Rows are points. A path goes straight from each point to the next, and from the last back to the first. The post is the endless flat space through its rows: a point in 2 columns, a line in 3, a plane in 4, and so on, so that a path can go around it. Count how often the path circles the post. Going back the other way cancels.
In the rows, zero is written as 128.

Post:
[[117 110]]
Path, 29 rows:
[[128  92]
 [140  50]
 [154 105]
 [119 140]
 [131 168]
 [143 139]
 [ 94 161]
 [ 84 105]
 [113  47]
 [134  99]
 [132  55]
 [102  95]
 [109  93]
 [139  52]
 [135 115]
 [148 158]
 [152  95]
 [126  92]
 [ 97  65]
 [129  70]
 [158 122]
 [121 128]
 [ 68 131]
 [ 85  84]
 [ 83 116]
 [104 173]
 [154 139]
 [136 103]
 [131 113]]
Times around: 1

Post (7 x 8):
[[108 144 141  98 160 110 205  94]
 [140  74 119 153 158 100 124  83]
 [126 106 113 177 134 181  88 120]
 [159 105 122 118 107 108 145 129]
 [124 123 103  96 160 108 138 110]
 [158 103 110 153 175 208  89 188]
 [ 90 146 147 134 191  76 155 113]]
Path (27 x 8):
[[154  56  38 135 148 106  99 114]
 [179 130 110 121 184 157 190 165]
 [190 149 142  84 137 145 142 156]
 [145 125 155  58 172 141 125 192]
 [ 70  57  92 152 172 142  76  89]
 [ 89 120 111 157 206 143 125 150]
 [129 113 114 154 184  95 123 109]
 [172  87 142 134 161  66 165  93]
 [196 133 106  89 145 135 176 123]
 [174  78  94 126 178  86 142 122]
 [151  75  75  95 163 103 119 153]
 [ 71  93 168 175 141 200 145  90]
 [142 116 123  97 121 120 156  84]
 [166 133 144 139 114 162 157 117]
 [167  63 102  76 130 117 114  81]
 [ 99 104 132 134 184  98 121 140]
 [135 112 122 111 165 133 198 145]
 [130 105  88 144 144 121 138  39]
 [163 151 124  87  94 105 143 153]
 [164 120 117 129 156 104 166 117]
 [119  88  84 156 164 143 160  99]
 [121 116 138 109 137 195 191 192]
 [133 115 133 109 155  90 110 166]
 [180 108 146 103 105 121  93 128]
 [132 135 126 115 155 137 140  96]
 [150 152 163  43 119  96 177 155]
 [107 108 125 126 119 141 167  83]]
Times around: 1

Post:
[[144 151 202 108 129  93 177 121 159 139 202 182 167 154]
 [100 105 144 184 136 134  99  92 153  83 169 147 126  90]
 [126 127 154  80  93 109 158 117 150 166 150 201 182 141]
 [116 144  92 147 162  79 106 143  83 129  87 138 130  99]
 [138 178 104 164  88  88 140 177 130 154  76 137 109 106]
 [180 119 157 164 118 161  91 110 133  96 167 150 167  99]
 [139  85 146 156 116 154 110 103 139 115 146 127 138 132]
 [151 148  86 175 125 106 160 104 122 174  42 120 136  89]
 [128 159 142 114 108 105 157  93 105 139 147 144 126 103]
 [127 153 170 127 112 139 176 120 127 191 191 169 186 123]
 [140 110 118 125 135 156 111 109 167 122 175 110 160  83]
 [126 151  69 179 122  81 103  86 115 142  96 119 133 132]
 [120 133 151 144 125 192 126 108 164  94 156 155 153 117]]
Path (27 x 14):
[[109 146 180 184  87 100 145 162 129 118 125 123 123 109]
 [124 188 162 182 170 130 130 145 119 142 145 140 171 112]
 [158 148 148 164 102 132 150  82 129 122  76 114 143  87]
 [ 96 124 126 180 115  95 148  78  94  77  91 158 127 150]
 [ 77  70 125 190 115 129 115  55 124 168 162 112 175 100]
 [107 129 133 161  83 130 135 140 200 123  50  99  94 123]
 [123 127 186 185 134 130 138  75 195 132 214 105  98  95]
 [197 169 100 103 157 103  92 125 106 189 142 132 185  85]
 [140 127  99 208 139 117 140 128 203 153 131 126 130 100]
 [ 95 154 142 176 139 118 139 110 130 101 185 175 137 120]
 [ 65 124 135 184 105 114 175  64 153 133 133 178 158 167]
 [ 50 180 150 124 103  92 157  71 111  85 123 156 106  57]
 [126 119 126 133 119 122  70 126 138 155 151 106 170 108]
 [146 157 171 146 147 122 135 156 142  97 127 148 148 100]
 [ 54 119 140 154 166 191 144 105 110 108 182 168 205  60]
 [125 177  86 109 123 149 152 158 143 124 145 132 130 115]
 [175 176  68 149  85 127 153  91 189 165 126 122 120 104]
 [175 144 110 133 112 139 162  91 177 188 138 107 124  65]
 [103 131 113 175  67 145 168 126 153 174 168 154 107 142]
 [ 52  89 126 114 117 175 115  74  85 112 155 201 177 157]
 [106 134 148 179 110 144 139 152 142 126 117 157 147 106]
 [164 131 160 177  67  71 134 146 160 139 100  91  92 123]
 [178 233 135 148 134  87 104 117  91 118 111 116  89 105]
 [147 191 138 105 124 119  52  89 133 121 208 166 187 112]
 [122 101 168 190 175  97 122 179 126 142 157 167 136  59]
 [174  78 116 164 101 125 130 107 107 138 170 124 121 152]
 [108  98 149 123  71 175 173 164 197 117 107 207 174 119]]
Times around: 2

Post:
[[108 185 158 183 129 209 144 131 145 151  76 124 151  83  95 173  47 136]
 [138 127  66  99 111 170 115 105  82  98 146 118  93 150 122 179 131 146]
 [131 159 104 161 106 140  75 122 117 160 129 124 113 154 135 150 127 170]
 [127 107 127  93 135 123 144 129 112 148 160 171 150 140 155 121 121 123]
 [134 136 139 136 129 130 178 154 133 129 113 145  89 133 114 124  99 138]
 [116  96  92 148 138 145 165 128 128 124 187 111 105 105 169 135 121 115]
 [123  99 116 154 159 123 138 121 110 113 118 138  99 117 152 157  83 142]
 [ 97 128 172 127 112 116 128 101 111 128 158 122 169 118 130 132 157 119]
 [127 123  84 108 112 100  64  80  74 215 139 154 147 152  90  44 173 150]
 [ 31 143 120 100 133 148 131 133 146  98 162 130 102 137 118 176 128 139]
 [152 100 117  89 102 128 103 126  91 123 142 152  97 118 129  69 181 130]
 [138  90 111 105 111  95 175  93 127  98 110 117  89 119 206 157 126 135]
 [ 99 177 144 128 126 132  95 160 105 115  67 110 105 135 126 166 118 116]
 [ 77 143 149  77 124  86 117  91 128 111 167 160  97 174 131  95 178 100]
 [109 101 123 180 164 160 155 128 185 171 120 126 106 102 103 165 109 130]
 [107 125 123 171 131 149 130 103  94 114  85 144 131 103 156 181 155 133]
 [ 66 117 137 103 144 162 133 135 119  95 127 132  89 175 141 120 127 127]]
Path (27 x 18):
[[150 110 143 110 134 134 137 149  63 151  80  54 144 112 112  96 116 121]
 [110 119 107 113 139 173 133 143 159 183  84 144  81 146 122 145 129 125]
 [ 87 110 182 149 103 154 161 144 136  91 211 174 156 128 139 172 103 148]
 [ 77 109 234 166 139 143 135 122 178 100 149 109 116 134 160 186 120  70]
 [133  32  69 106 179 192 125 129  45 144 125 186  90 110 124  99 112 151]
 [107  75 136 111 174  67 151 137 147 159 156 183 114 163 186 115 179 154]
 [ 69 125  56  64 146  90 152 101 122 104 224 153  91 119 150 121 186 155]
 [ 47  55 177 150 201  94 191 126 119 162 155 171 138 133 164  94 132  98]
 [ 90  82 216 155 138 150 165 108  81 177 117 199 164 107 113  63 221  93]
 [ 50  95 118 136 166  84  99  97 110 138 177 117 150 130 167 166 182 138]
 [116 148 126  73  99 178 178 187 145 121 193 156 113 171 126  88  97 175]
 [103  99 115 161 145 169 168  93 105 103 168 132 175 112 138 215 130 116]
 [ 93 114 131 144  97  89 127  67 140  98 128  85  74 124 201 143 168 111]
 [ 74 128 175 182 148 121 139  90 104 125  50 120 101  62 135 188 102 116]
 [ 28 151 136 164 177 167 130 122 152 129 111 170 136 119 148 194 113 147]
 [108 207 128  70 117 146  89 149 159 187 165 118 150 150 132 100 112 106]
 [153 108 135  94 165  86 137 111 154  98 156 135  70  97 154 176  91 118]
 [107  90 172 198 113 141 167 123 156 191  99 147  95 110 152  80 118 146]
 [ 48 110 156 128 126  73 154  90 176 169 164 160 118 199 173  92 100 163]
 [163  65  74 130 129 152 154 109 112  98 161 158 131  85 124 135 166 134]
 [116 204 179 164 128 125 124 110 194 166  91 162 157 123 118 159 120 136]
 [129 185 125  57 102 168  96 108 113 122  80 115 125 174 135 128 114 135]
 [141 105 108  88 143 114 156  65  92 130 110 119 121 159 153 157 120 154]
 [127 150 107  76  73 118 107 105 100 145 152 139  67 150 114 109 153 138]
 [ 45 196  52 151  82  92 114 109 113 137 161  55  67 176 114 151  97 145]
 [138 134 159 104  89 147 130 158 158 111 187 112 141 124 104 116 150  86]
 [ 97 171  90 180 133 172  91 151 124 136  71  74 107 105 102 189  95 160]]
Times around: 1

Post, 17 rows:
[[105  98 165 130 146  83 185 163 146 169 134 154  84 114 171 162 110 157]
 [157 115 164 103 170 129 130 123  88  86 118 148  64 111  84 102 150 155]
 [139 106 163 113 113 135 137 112 115 169 159 170 118 134 143 167 139 108]
 [164 112 154 130 144  65 142 146 119 210 124 176 132 124  94 153 118 161]
 [102 171 143 131 117 180 145 148 116  90 117 131 137  86 120 125 118 173]
 [ 91 110 108 137  87 113 143 136  70 146 167  98 151 144 160 157 117 110]
 [121 103 145 184 136  83 123  94 147 157 116 158 100 138 142 124 123 140]
 [134 153 153  99 159 125 101 108 118  74 109 114 121  92 123 143 131 161]
 [155 124 113 177 135 131 134 145 151 171 162 125 108  94 149 169 103 135]
 [147 113 135 172 122  98 182  92 110 146 168 132 149 146 143 176 166 101]
 [157  89 218 117 201  84 149 139 158 162 128 134  82 145  92 108  98 120]
 [121 110 198  94 175  74 141  91 155 180 145 161  43  93  91  71 100 162]
 [103 156 162 131 132 130 129 153 125 138  98 101  90  83 131 111 153 129]
 [138 181 144  95 108 162 154 144 112 132  99 103 110 117 166 120 117 162]
 [111 183 121 109 158 156 130 133 121 109 108 116  92 117 108 150 137 139]
 [146 113 148 154  59  82 158 111 117 161 133 114 111 143 102 181  97 118]
 [137  61 103 128  89 114 155  82  99 162 130 113 148 132 114 180 136 112]]
Path (24 x 18):
[[134  72 145 135 122 152 147  83 109 131 154 107 142 119 122 158  77 110]
 [119  73 130 159 105  68 155 100 139 140 108  89  73  88 109  91 107  98]
 [ 77 104 202 111  92  96 136 169 119 149 139 120  72  97 183  78 131 125]
 [177 213 201  99 107  92 166 107 160 180 134 152  31  91 120 100  90 226]
 [118 140 142 137 108 154 116 128  87 137 176 137 164  88 153 140 130 159]
 [109 221 128 118 124 178 126 137 120 175  83 163 156 118 192  93 117 182]
 [183 160 122 143 176 137 134  97 156 124 166 151 104  97 149 155 137 124]
 [190 104 249 122 145  87 141 132 232 240 155 124 146 157 141 112  81 111]
 [133 150 169 136 143 127 181 114 153 129 116  53  98 124 154 109 114 169]
 [180  96 160 171 121  75 140 121  91 121 140 129 161 102  29 164  91 172]
 [111 136 110  95 120 107 161 138  91 155 103  61 168 111 148 170 141 111]
 [131 159 156 119  92 117 136 154 145 188 112 117 108  81 133 103 136 116]
 [ 91  81 119 134 161  80 120 167 114 169 103  97 112 141  40 108 132 145]
 [104 117 153 143 120 113 118 113  79 134 126  99 115 169 117 183 150 106]
 [133 141 161  73 133 133 180  49  94 125 111 106 137 126 126 129 126 140]
 [167 133 121 144 199  89  87 124 165 151 130 141 117  96 130 165 147  79]
 [118 122 163 128 157  52 121 129 165 150 155  74 160 101  99 159 127 108]
 [ 52 120 159 154 135 178 153 134 137 107 162  94 108  76 218  96 163 159]
 [128 147 166 125  90  99 160  73 133 176  87 145 124 143 173 224 100 141]
 [133 103  85 185 160  88 111 100  80 137 142 142 168 146 160 193 138 136]
 [157 130 115 138 107 128 141 125 127 154 179 171  83  54 143 162  75 177]
 [125 151 123 112 124 130 118 144  72  64 132 135 164  92  60 155 138 159]
 [ 92 106 154  81 152 113 118  89 171 100 196 108 108  92 146 176 129 135]
 [133  93 103 113 156 154 128 106  84 116  93 175 108 126 135 197 148 197]]
Times around: 5

Post, 17 rows:
[[129  66 165  74 138 127 127  98 161 101 118 163 120 157  94 127 150 155]
 [162  61 136 109 135 148 137 156 167 121 117 114  92 120  97 159 136 108]
 [191 224 110  78  83 117 141  97 106 170  55  45 131  99 152 137  64 124]
 [145 165 147  98 114 167 171  98 107 117  94 127 114  71 134 134 110 152]
 [112 155 173 124  93 141 165 140 172 119 118 121 144 115  92  84 124 116]
 [117  93 127 126 138 116 161 153 158  90 141 150 167 142 119 125 136 152]
 [ 95 169 104 140 181 131 133 144 104 168 125  96  31 161 161 153 158 126]
 [106  97  82 149  99 149 131 125 122 163 122 114 134 113 128 148 119 149]
 [165 124 168 118 139 121 154  97  97 147 111 130 152  92 119 163  80 116]
 [172 103 156 155 111 118 168 112 134 118 136 100 160  70  96  69 142 132]
 [122  90 111 154 119 138 104 106  83 115  85  96  93 186 178  61 120 152]
 [133 108 119  85 110 141 142 124  97 109 139 129 124 114 126 143 151 119]
 [144 237  85 123 105 112 108 141 126 121  64  96 154 132 125 145 114 108]
 [149 142 112 136 155 136  74 137 132 162 131  97 115 154 147 120 131 108]
 [177 143 188  88 137 162 203 112 126 122 106 150 186 105  83 118 146 137]
 [ 62  98 206 168 123 129 127 173 106 203 121  91 116  89 135 115 103 172]
 [118 138 153  63 216  99 152 107 141 176 108 166  79 147 139  94 157 105]]
Path, 25 rows:
[[ 89  62 191 195  84 171 117 128 129 130 116 161 125 117 115 154  96 183]
 [148 109 164 126 145 203 125 131 120 147  84 160 131  51 114 137 159 146]
 [120 128 117 133 107 115 115 160 114 157 117  48 112  98 168 101 113 119]
 [ 87 138 175  85 143 244 170  35 187  88 177 215 160 140 107  72 211 158]
 [ 92 121 149 136 143 233 225  85 143 110 112 171 149  97  87  64 142 183]
 [136 153 110 139  99 145 141 141 134 102 144 135 190 127 113 174  89 156]
 [101 141 177  92  82 191 141 131 172 125 128 159 128 152  99 145 122 122]
 [ 88 115 136 114  70 116 143 125 153 126 134 107 116 148 181 125  82 101]
 [ 93 122 152 139 116 152 170 155 124 121 127  95 118 117 135 142 108 165]
 [ 98 114 179 107 102 155 156 109 166 119  89 165 226 121  78  99 114 177]
 [105 190 147  87 103 156 136 157 147 112 107 135 136  91 108 109 118 110]
 [137 156 114 107 114  74  59 125 128 115  98 144 134 173 112 125  77  93]
 [ 50 134 135 138 116 122 131 186 169 156 124 144 118 131 121 151 149 149]
 [156 129 172  87 157 122 134 140 164 151 126 118 144 146 167 110 141 142]
 [186 144  69  98  83 157 179  78 185 110 160 160 186  65 143 106 153 103]
 [ 38  71  86 186 109 116 121 121 101 175 118  94  86 133 171 104 122 135]
 [ 99 145  95 147 117  99 156 120 128 189  74  70  95  80 113  90 109  91]
 [136 174 131  69 155 154 157 111 140 124 109 138 150 111  99  91 206 124]
 [ 83 151 137 135 133 177 117  88 127 136  81 128  59  76 125  95 152 160]
 [107 162 107 174  79 169 169 173 108 174 112  90 166  90  71 126  94 141]
 [144 160 126  99  73 157 184 128 120  92 128 127 107 139 127  94 111 134]
 [193  98 188 116  98 151 234  59 110 116 106 133  96  73 119 164 119 133]
 [130 180 131 102 114 100  76 149 175 139  23  57 102 126 103 169 130 144]
 [117  63 147 129 167 124 101 113  91  58 127 104  64 147 132 103 146 149]
 [192 120 161 153 147 134 164 143  65 141  94  96 154  36  91 141 123 167]]
Times around: 4
